Each row is a point. Examples show where two turns around zero, p and q, send a point. Where does a point land after both, in the order given? Backwards means that the second turn is done in reverse. Each puzzle has new turns, and all numbers are rounded.

Turn p:
[ 1.8 -5.5] => [ 2.7 -5.1]
[1.7 0.5] => [1.6 0.8]
[-3.4  5.0] => [-4.2  4.4]
Turn q:
[1.1 1.7] => [1.5 1.3]
[ 0.9 -0.9] => [ 0.6 -1.1]
[-0.2 -4.1] => [-1.3 -3.9]
[4.8 5.4] => [6.1 3.9]
[-6.6 -2.2] => [-6.9 -0.3]
Where do these land?
q, then p: [-3.5  0.3] => [-3.4  0.7]
q, then p: [-1.0 -3.2] => [-1.4 -3.1]
q, then p backwards: [-0.8  2.3] => [0.2 2.4]
p, then q: [-3.7  0.0] => [-3.7  0.4]
q, then p: [8.9 0.6] => [ 8.9 -0.4]

Turn p:
[5.1 3.7 0.9] => [5.8 2.5 0.3]
[-0.7 -3.4 -5.5] => [-1.0 -5.7 -3.0]
[ 1.7 -1.2 -2.1] => [ 1.5 -2.5 -0.7]
[-1.5  1.2 -3.4] => [-0.6 -0.6 -3.8]
[-1.8 -1.4  0.1] => [-2.1 -0.7  0.3]
[-2.8  1.1 10.0] => [-3.5  7.0  6.9]
Turn q:
[3.9 0.3 3.5] => [4.3 1.9 2.3]
[-1.0  0.6  1.2] => [-0.9  0.7  1.2]
[-3.2 -1.2  3.1] => [-2.3 -0.8  3.9]
[-2.5  3.6 -9.6] => [-4.9  0.3 -9.3]
[ 2.7 -3.3  1.8] => [ 3.7 -2.1  1.9]
Where do these land?
p, then q: [ 0.5 -7.0 -5.1] => [ 0.8 -8.5  1.7]
p, then q: [2.5 4.1 0.3] => [ 2.6  3.2 -2.6]
p, then q backwards: [ 1.9 -0.3  2.0] => [ 1.0 -0.4  2.6]
p, then q: [-4.9  3.2  2.8] => [-5.1  3.9 -0.9]

Turn p:
[-1.4 -0.9  4.1 -3.4] => [-0.5 -0.3  3.0 -4.7]
[-2.0  4.2 -3.1 -2.1] => [-1.7  2.4 -4.9 -1.8]
[-0.8 -6.4  2.7 -0.8] => [ 2.2 -5.2  3.9 -1.8]
[3.0 1.8 0.0 0.4] => [1.0 3.0 0.4 1.5]
[ 1.0 -5.2  0.7 -2.7] => [ 4.2 -3.1  2.0 -2.2]
[ 0.2  6.4 -4.3  8.5] => [-5.1  3.2 -4.3  8.8]
Turn q:
[ 2.2  3.5 -1.7 -2.7] => [ 3.0  3.5 -1.4 -2.1]
[ 0.8 -1.3 -2.7 -3.3] => [ 0.0  0.2 -4.0 -2.1]
[ 0.5  2.6 -6.6 -1.0] => [ 0.5  5.3 -4.8  1.0]
[-5.0 -2.9  8.8  4.1] => [-4.5 -5.7  8.6  1.0]
[ 1.5 -1.8  2.2  2.9] => [ 1.1 -3.2  1.6  2.3]
Where do these land?
p, then q: [-4.8 -0.7 -2.9 -1.9] => [-2.8 -0.2 -5.1 -1.1]
q, then p: [ 5.6 -4.3  0.2 -0.4] => [ 6.2 -2.5 -0.3  2.4]
p, then q: [ 5.2 -3.2  2.5 -4.8] => [ 6.9 -1.9  1.1 -3.8]
p, then q: [-4.8  2.1  1.2  3.1] => [-6.1  0.5  0.9  0.4]
q, then p backwards: [-1.3  6.2 -1.0  4.0] => [5.9 3.3 2.5 2.4]

Turn p:
[-3.6  3.3  2.6  3.1  2.2 -4.9] => [-2.8  4.5  4.6 -1.4  2.4 -3.6]
[ 6.0 -4.5 -5.1  0.2  3.1  0.7] => [ 3.3 -6.4 -4.9  0.4  3.6 -1.8]
[-1.6 -2.0  0.7 -4.1 -0.3 -2.8] => [-2.1 -1.6  0.5 -4.7 -1.4  0.9]
[-2.8  0.5  1.3  3.1 -3.6 -0.4] => [-3.8  2.1  1.2  2.9 -1.8 -0.5]
[ 2.4  2.8  1.7 -5.6 -4.6 -1.4] => [ 2.4 -0.7  1.7 -2.7 -7.4  0.0]
[ 2.7 -3.1  1.2  6.2  3.8 10.7] => [ 3.6 -1.4 -1.3  9.3  6.7  6.1]
[-2.9  3.0 -2.4 -2.8 -0.6 -2.0] => [-0.6  3.5 -1.7 -3.7 -2.1 -1.2]
Turn q:
[ 2.8  5.7 -2.5  3.0 -0.5  6.1] => [2.8 2.1 0.1 1.7 1.1 8.7]
[-3.6  1.4 -1.0 -0.9 -2.9 -6.3] => [-2.2  4.3 -3.4  1.4 -2.1 -4.8]
[-1.4  1.2 -0.1 -4.8  5.4  1.6] => [ 0.0 -0.1 -1.4 -5.9  4.7  0.1]
[-0.1 -4.3 -8.0  6.3  2.6 -2.9] => [ 3.0 -4.9 -5.8  7.7  2.5 -2.1]
[-5.2 -5.5  4.0  0.7 -3.0  0.3] => [-7.0 -2.1  3.8  1.9 -0.4 -3.4]
[ 5.1  1.5  1.4 -1.9 -1.3 -3.5] => [ 4.0  1.4  0.2 -2.3 -4.7 -1.4]
[ 2.3 -1.5  2.8  4.0  1.8  1.4] => [ 2.6 -2.1  4.5  2.0  1.1  0.3]
[ 0.1  1.5  3.5 -6.5 -2.1  3.4] => [-3.3  1.3  2.1 -6.7 -2.1  2.6]
Where do these land?
p, then q: [11.5 -6.0  1.5  1.3  0.1  2.8] => [  2.9 -11.3   3.8   4.3  -2.2  -2.7]
q, then p: [-4.2 -1.9 -4.0 -1.1 -1.8 -0.8] => [-3.7  2.4 -4.2 -0.7  1.6 -1.3]
q, then p backwards: [-1.5  4.3  0.8 -3.8  0.0  1.1] => [-4.9  1.6 -0.5 -2.6  2.0 -0.4]
p, then q backwards: [ 1.1 -3.3  2.6  1.2  0.6 -5.5] => [-1.9 -5.3  3.9 -1.0  1.5  1.0]
p, then q: [-2.8 -1.6  4.5  1.2  1.9 -0.2] => [-1.7  0.8  3.8 -1.7  3.8  0.0]
p, then q backwards: [-2.3  4.0  4.1  1.8 -2.7  0.1] => [-0.5  2.6  4.3  2.5 -4.0 -0.5]
p, then q: [-1.9  4.5 -9.4 -0.6  1.9  2.4] => [ 5.2  2.7 -8.9  0.0 -0.2  3.1]

Turn p:
[-2.3 -1.7 -5.4 -1.7  2.6  8.0  0.3 -0.1] => [-1.1 -2.0 -0.5  2.3  4.1  8.8 -0.8  2.2]
[-2.4  2.4  3.0 -1.0 -6.3 -3.7  1.8 -7.5] => [-0.9 -1.4  0.4 -3.9 -4.9 -1.1  1.7 -9.4]
[ 1.3  0.4  2.0  4.1 -6.8 -4.2  5.5  1.3] => [ 1.1 -4.6 -2.2  0.9 -6.0 -5.8  4.3 -1.4]
[ 5.8  1.4 -1.6  0.9  1.1 -4.5 -0.4 -1.9] => [ 4.8  3.4 -4.0 -0.2  0.1 -3.2 -0.7 -1.6]
[ 6.2 -1.3 -1.2 -2.6  0.6  0.4 -6.1  2.6] => [ 5.8  2.3  0.2 -3.7  1.8  0.0 -3.5  4.9]
[-3.4 -1.7  6.1  2.0 -2.3 -1.5  3.2  0.0] => [-3.6 -3.7  3.4  0.3 -1.3 -4.6  2.7 -2.3]
[ 2.0 -4.1 -1.0 -1.4  5.4  0.5 -3.7 -0.9] => [ 1.0  1.7 -0.1 -0.8  6.5  0.0 -4.3  1.3]
[-4.1  3.7  1.5  7.8 -4.8  0.1  2.0  1.1] => [-1.7 -3.1  2.1  5.9 -8.0 -1.5  0.9 -1.6]
[ 0.8 -1.1 -4.4 -2.3  1.9 -3.5 -3.3  3.2] => [-0.6  2.9 -4.2 -2.4  0.6 -0.3 -3.6  4.3]
[-6.4  3.1 -0.2 -3.4  4.5  9.9  3.6  1.0] => [-5.6  0.8  4.3  3.6  3.3  9.6  5.0  1.4]
[ 2.6 -1.0  1.0 -2.3  4.1 -1.5 -2.9  1.2] => [ 1.0  3.7  0.5 -1.9  3.7 -1.8 -1.6  2.2]
Turn q:
[ 4.7  1.6  0.2 -1.3 -4.7  6.4  4.2 -5.7] => [-1.5  2.1  3.6 -4.2 -3.9  4.3  3.5 -7.5]
[-4.5  1.1  2.1 -1.3  7.0 -2.4  0.4 -0.3] => [-4.8  1.6 -2.0  1.1  5.5 -3.4 -2.2  2.2]
[ 1.0 -2.0  2.5 -0.6 -4.3 -0.7  1.0 -2.6] => [-0.3 -3.0  1.2 -2.3 -2.5 -1.7  2.9 -2.2]
[ 6.2 -3.1  2.8 -4.4  7.8 -6.3 -2.6 -2.1] => [ 4.2  0.5 -2.8 -1.9  7.8 -8.2 -2.7 -4.9]
[-1.2  0.7  2.9 -3.0 -3.4  2.5 -0.2  0.0] => [-1.7 -1.9  3.5 -4.0 -0.9  1.0  0.2  0.7]
[-6.0  4.8 -0.1 -2.1  1.4 -2.6 -5.9 -2.6] => [-3.8  2.6  1.8 -0.2 -1.9 -5.4 -6.2  4.2]
[-0.5 -3.0 -3.1  9.3 -1.8  1.9  0.6  4.2] => [ 2.3 -3.3 -1.9  8.2 -2.7  5.4  2.0  1.4]
[ 2.8  2.2 -2.6  5.4 -2.5  0.3  4.9  5.7] => [ 3.9  2.1  0.4  4.3 -0.5  5.2  6.3  2.4]
[-3.7 -2.0 -2.8 -5.3  2.3 -3.5 -2.3 -1.7] => [-1.2  0.5 -5.0 -3.7 -0.1 -4.0 -4.2  2.2]
[ 1.1 -0.4 -1.9  3.4 -1.7  4.6 -0.2  5.1] => [ 2.8 -1.4  1.2  2.7 -0.6  6.8  0.0  1.4]
Where do these land?
p, then q: [ 0.3 -0.4  1.2 -1.1 -4.0  1.8  1.4 -7.5] => [-2.5 -1.0 -1.1 -3.5 -1.4 -1.0 -0.3 -7.6]
p, then q: [-1.6 -0.5 -6.5  1.2  2.9  2.2 -9.4 -2.2] => [  2.3  -0.3   5.9   2.1  -1.4   2.2 -10.1  -0.3]
q, then p: [ -1.5  -1.6   3.1  -0.5 -15.9  -1.0   0.3   0.4] => [ -0.2 -11.1   0.3  -8.3  -0.8  -4.0   7.5   1.9]
p, then q: [0.8 3.5 2.3 2.2 3.8 0.2 2.0 1.6] => [-1.1  2.2  1.8  4.1  0.9 -0.6  3.9  1.0]
q, then p backwards: [  0.9   1.7 -12.5  -1.6   3.0  -0.2  -1.5   2.2] => [ 4.7  5.3 -9.4 -0.6  2.2 -2.8 -5.3  0.4]
p, then q: [ 0.0 -3.0  2.3  0.1  6.0 -1.0  2.5  3.3] => [-1.3  1.7 -2.8  4.0  4.7 -1.8  0.6  3.8]
q, then p: [-0.6  0.2  0.1 -1.4  5.1  3.9  2.1  2.2] => [-1.6  2.9  2.0  3.0  3.1  4.1 -1.1  0.9]
p, then q: [-2.2  2.4  3.1 -1.0  3.6 -2.0  0.6  3.0] => [-3.0  1.9  1.6  1.2  1.2 -1.5  2.3  4.7]
q, then p: [ 0.0 -0.9  1.6  4.4 -0.1 -0.9  2.0  1.5] => [-0.3 -2.6 -0.9  4.1  0.9 -1.8  0.9 -0.3]
q, then p backwards: [-1.5 -1.4  3.2 -0.7  1.2 -2.1 -1.2 -7.4] => [-3.7 -2.3  3.3  1.9 -0.6 -6.1  1.1 -2.2]
q, then p: [ 5.6  0.0  2.1 -1.7 -5.7 -0.8  1.2  3.0] => [ 3.8 -1.4  0.0 -2.9  3.6 -2.2  6.3 -0.3]
